Every row gives one point. Each copy is the shape, with its points in the same order, stretched, turned, moved and blurred by noise. Some copies are also mirrored. Which?

Shape (6 x 3):
[[ 2.6  7.3  7.4]
 [-0.7  1.3 -2.3]
 [ 2.0  0.7 -1.7]
 [ 1.4 -1.9 -2.1]
 [-1.0 -0.8  1.0]
 [ 0.2 -1.7  0.5]]
Copy 1, 6 rows:
[[ 5.3  1.8 10.3]
 [-0.7 -3.9  0.7]
 [ 2.1 -3.1 -0.5]
 [ 0.6 -2.3 -2.7]
 [-1.1 -0.1  0.6]
 [ 0.0  0.0 -0.9]]
Copy 1 is: mirrored
Copy 2:
[[-10.1   5.3   2.8]
 [  1.1   1.0  -1.5]
 [ -1.6  -1.2  -1.9]
 [  0.3  -3.0  -1.5]
 [  0.2  -0.4   1.9]
 [ -0.8  -2.5   1.1]]
Copy 2 is: mirrored
Copy 3:
[[ 2.1  9.7  2.8]
 [ 0.1  0.2 -3.2]
 [ 2.8  0.4 -2.8]
 [ 2.5 -3.0 -2.7]
 [-0.7 -0.3  1.0]
 [ 1.4 -1.0  0.6]]
Copy 3 is: only turned
Copy 4, 6 rows:
[[-3.1 -1.6 10.2]
 [-1.6  1.3 -1.8]
 [-1.5 -1.2 -0.8]
 [ 0.6 -0.8 -2.3]
 [ 1.6  1.9  1.0]
 [ 2.3  0.1  0.1]]
Copy 4 is: mirrored

Shape (7 x 3):
[[-2.0  0.0  4.1]
 [-4.5  3.8  0.7]
 [-2.2 -1.2  0.2]
 [-4.4  3.2 -2.4]
 [-3.3  0.0 -5.0]
 [ 1.2 -1.0  1.5]
 [ 5.0 -3.3  0.7]]
Copy 1 (7 x 3):
[[-1.1 -2.2  2.7]
 [-4.6  1.4  3.3]
 [-2.8 -1.2 -0.6]
 [-5.9  2.3  0.9]
 [-5.9  1.6 -2.6]
 [ 0.3 -0.9 -0.7]
 [ 3.5 -0.7 -3.4]]
Copy 1 is: only turned
Copy 2 (7 x 3):
[[-1.5 -2.7  3.7]
 [-7.5 -1.4  0.8]
 [-1.8 -2.3  0.0]
 [-6.9 -0.2 -1.7]
 [-3.4 -1.7 -5.7]
 [ 0.9 -1.0  1.7]
 [ 5.4  1.2  0.5]]
Copy 2 is: only turned

Shape, 9 rows:
[[-3.0  2.6  0.2  3.4]
 [ 1.6  6.1 -0.4 -2.1]
 [ 3.6 -1.7 -1.2  1.2]
 [ 0.8  0.2 -3.1  2.8]
 [ 1.6  4.8  0.3  2.8]
 [-1.1 -1.4 -1.3 -0.2]
 [-1.3 -3.5  0.4  0.8]
 [ 1.0  1.1 -6.9  1.8]
 [ 6.3 -5.4  1.2 -0.6]]
Copy 1:
[[-1.9  3.9  2.2 -1.0]
 [ 3.7  2.6  0.4 -5.4]
 [ 3.6 -0.8 -1.1  2.7]
 [ 0.2  3.0 -1.5  2.3]
 [ 2.9  3.8  3.0 -1.7]
 [-1.4 -1.1 -1.4  0.7]
 [-1.6 -2.8 -0.4  3.0]
 [ 0.0  3.4 -5.0  1.5]
 [ 6.0 -5.8 -1.0  5.3]]
Copy 1 is: only turned
Copy 2, 9 rows:
[[ 0.9  5.1  1.2  4.3]
 [-0.5  6.0  1.5 -3.7]
 [ 2.9 -0.1 -2.3 -1.3]
 [ 2.7  3.7 -3.5  1.5]
 [ 3.2  5.6  1.0  0.2]
 [-0.6  0.7 -1.2  1.6]
 [ 0.0 -1.0 -1.4  2.8]
 [ 1.7  5.7 -5.3 -0.6]
 [ 2.9 -5.9 -1.0 -3.5]]
Copy 2 is: only turned
Copy 3, 9 rows:
[[-2.5 -1.1 -2.0  4.2]
 [ 2.2 -3.6 -5.2 -0.2]
 [ 4.3 -3.0  3.1  0.4]
 [ 2.9  1.0  0.7  3.2]
 [ 2.0 -3.9 -3.1  4.5]
 [-0.1  0.1  1.4 -1.3]
 [-1.6 -1.2  3.6 -0.9]
 [ 5.2  3.5 -0.8  2.4]
 [ 4.9 -6.3  6.9 -3.0]]
Copy 3 is: mirrored

Shape, 8 rows:
[[ 0.0  1.8  1.2  2.1]
 [ 0.2  6.5  3.2  1.5]
 [ 1.9  3.4  1.2 -0.2]
 [-4.8 -5.1 -4.1 -2.1]
 [ 2.3  0.3  2.3  1.7]
 [-1.0 -0.7 -3.9 -1.0]
 [ 5.3 -4.3  3.3 -0.9]
 [ 2.4 -2.5 -0.7  1.7]]
Copy 1:
[[ 0.0 -3.2 -0.2  2.8]
 [ 1.1 -5.0  4.3  2.4]
 [ 1.7 -1.2  2.5  2.4]
 [-0.1  2.4 -7.7 -4.5]
 [-1.2 -1.8  0.4  4.0]
 [ 3.0  1.1 -3.4 -1.1]
 [-4.3  3.4  0.7  5.1]
 [-0.5 -0.2 -2.4  3.8]]
Copy 1 is: mirrored
Copy 2, 8 rows:
[[ 0.6  1.9 -0.7  0.1]
 [ 0.0  3.5 -1.5 -5.2]
 [-0.5 -0.4 -0.4 -3.1]
 [-6.5 -1.5 -1.2  8.2]
 [ 2.2  0.0  1.9 -0.6]
 [-3.7 -2.5 -3.0  3.8]
 [ 2.7 -4.1  6.2  0.4]
 [ 1.8 -2.1  0.5  3.5]]
Copy 2 is: only turned
Copy 3 (8 x 4):
[[ 0.5  2.0  3.0  1.5]
 [ 3.1  5.7  6.3  2.8]
 [ 3.1  2.4  4.6  0.3]
 [-2.3  0.8 -4.3 -4.0]
 [ 0.7 -0.6  4.6  0.3]
 [ 0.8  0.6 -2.8 -0.9]
 [ 0.6 -4.4  4.8 -5.3]
 [-0.4 -3.4  0.6 -1.2]]
Copy 3 is: only turned

Shape (12 x 6):
[[ 2.5 -3.5 -1.2  0.2  2.4 -3.3]
 [-2.1  3.5 -2.0 -3.6 -0.7 -0.1]
 [-0.8 -3.8  4.2  2.2  4.4 -1.6]
 [-3.5 -7.7  1.9  3.0 -1.3 -3.3]
 [ 2.2  1.8 -0.6  3.9  1.1 -1.1]
 [-0.5 -3.2  1.4  1.0 -0.1 -1.5]
 [-1.9  2.2 -5.9 -0.3  2.2  1.0]
 [ 1.6  8.0 -1.0 -3.6 -3.2  0.7]
 [-0.1  2.1 -1.3  0.7  3.2 -2.9]
 [ 0.2 -4.4  2.0  1.4 -0.5  0.9]
 [ 1.8 -4.2  4.5  0.6  0.0  0.6]
 [ 0.6  2.3 -4.1  0.9  5.1 -3.6]]
Copy 1 (12 x 6):
[[-2.5 -4.0  3.6 -1.1  2.7 -4.2]
 [ 2.3  3.6  1.3 -2.8  1.2  0.9]
 [-5.2 -2.7  6.3  3.7  2.8 -0.5]
 [-9.7 -2.1  5.6  0.1 -3.7 -2.2]
 [-1.0 -1.9 -1.1  2.9  3.5 -4.0]
 [-3.0 -1.4  4.3  0.3 -0.2 -1.8]
 [ 0.1 -0.6 -3.6 -3.3  3.8  1.6]
 [ 7.8  6.7  0.0 -0.5  1.6 -3.1]
 [-0.9 -0.3  1.3 -1.3  6.4 -2.5]
 [-3.1 -2.7  3.8  2.9 -2.1 -0.8]
 [-2.1 -2.6  6.2  3.8 -2.0 -2.4]
 [-1.2 -1.6 -0.8 -3.4  7.6 -3.2]]
Copy 1 is: only turned
Copy 2, 12 rows:
[[-1.2 -0.9  0.0 -1.5  3.7 -3.6]
 [ 4.0  0.5  3.9 -0.1 -3.1 -1.3]
 [-5.8 -3.4  2.8  0.0  4.4  0.9]
 [-9.5 -2.4  1.1  0.6 -0.9 -3.3]
 [-1.4  4.5  1.3  1.5  3.6  0.0]
 [-3.7 -1.2  0.9 -0.4  0.5 -0.3]
 [ 4.2  1.3  2.6  4.4 -0.2 -3.6]
 [ 7.3  5.2  3.7 -2.2 -2.7  1.7]
 [ 0.8  1.3  4.7  0.6  3.0 -2.3]
 [-4.0 -1.3 -1.3  0.7  0.8  1.4]
 [-4.1 -1.7 -1.3 -1.9  2.5  3.3]
 [ 2.4  1.6  4.3  1.6  4.3 -4.8]]
Copy 2 is: mirrored
Copy 3:
[[ 3.2 -3.7 -1.3 -1.5  2.4 -1.6]
 [-2.1  1.9 -4.6  0.2  2.2 -0.4]
 [-0.1 -3.6  2.3  2.7  0.2 -3.7]
 [-0.7 -7.7 -1.5 -1.5 -5.6 -3.0]
 [ 4.7  0.2 -0.8  0.5 -0.2 -0.2]
 [ 0.6 -2.6 -0.7 -0.7 -1.4 -2.0]
 [ 1.0 -0.5 -6.5  3.2  2.0  2.2]
 [ 0.7  7.9 -2.7 -2.9  2.3  1.0]
 [ 2.8  0.5 -2.9  2.1  2.1 -2.6]
 [ 0.1 -3.5  1.4 -0.2 -2.7  0.7]
 [-0.5 -2.4  3.8 -0.3 -1.0 -0.5]
 [ 4.1 -0.3 -5.1  2.5  4.3 -2.3]]
Copy 3 is: only turned

Shape:
[[-3.9 -0.7  2.9 -1.1  3.3  1.4]
 [ 3.8  0.7  2.1 -2.1  4.1  2.0]
 [-0.9  5.3 -1.9 -0.5  3.1  3.2]
 [ 1.9  1.3  3.4 -5.2  2.0 -2.0]
 [ 2.4  0.1  1.6  2.6 -5.5  1.6]
 [-1.4 -2.0 -0.2  0.1  3.5  1.7]
 [-1.0 -0.9  1.1 -2.6 -3.8 -2.1]
 [ 3.8 -0.1  2.0  3.4 -1.0 -5.2]
 [ 1.4  0.4 -4.3  2.3 -3.6 -6.0]]
Copy 1, 9 rows:
[[ 0.1 -2.9  5.5 -3.3  1.7 -0.8]
 [ 2.3 -1.6  2.4 -3.2  0.8 -6.9]
 [-1.3 -4.3  1.4  1.0  1.0 -6.0]
 [ 0.5  1.0  0.6 -5.2  3.5 -4.3]
 [ 3.5  3.6  1.8  3.6  0.0 -0.6]
 [ 1.2 -3.3  2.9 -2.5 -1.0 -0.6]
 [-0.5  3.4 -0.7 -1.8  1.1  1.7]
 [ 6.5  0.7 -1.3  1.3  4.1  2.4]
 [ 2.7  0.7 -6.7  1.9  0.6  4.3]]
Copy 1 is: mirrored
Copy 2 (9 x 6):
[[ 2.2 -1.7 -2.4  4.3  2.4 -0.3]
 [-0.3  3.9 -0.2  1.9 -2.9 -5.4]
 [ 6.2  2.1 -2.3 -1.7  0.0 -4.5]
 [-0.3  3.1  3.8  2.4 -2.4 -1.8]
 [-6.1  0.1 -3.9 -2.3 -0.2  2.7]
 [-0.3 -2.0 -2.3  3.0  3.0 -3.2]
 [-3.9 -2.6  1.0 -0.3  0.3  3.4]
 [-7.8  3.8  1.1  0.5  5.3  0.3]
 [-7.3 -0.3  2.3 -4.5  6.6  0.5]]
Copy 2 is: only turned
Copy 3, 9 rows:
[[ 2.1 -1.0  0.9 -3.2  0.8 -2.2]
 [ 2.2 -0.3  4.9  1.5  5.2  1.6]
 [ 0.8  2.5  2.4 -3.4  2.6  4.7]
 [ 5.9  0.8  4.4  2.7  1.5  0.2]
 [-4.5  4.7  2.6  4.4 -1.2 -1.6]
 [ 1.2 -1.7 -0.1 -1.7  2.1  0.8]
 [ 2.4  2.9 -0.3  3.0 -2.8 -1.0]
 [-1.3 -0.7  6.7  4.9 -3.4  0.1]
 [ 0.1  1.3  1.0  3.9 -5.4  5.0]]
Copy 3 is: mirrored
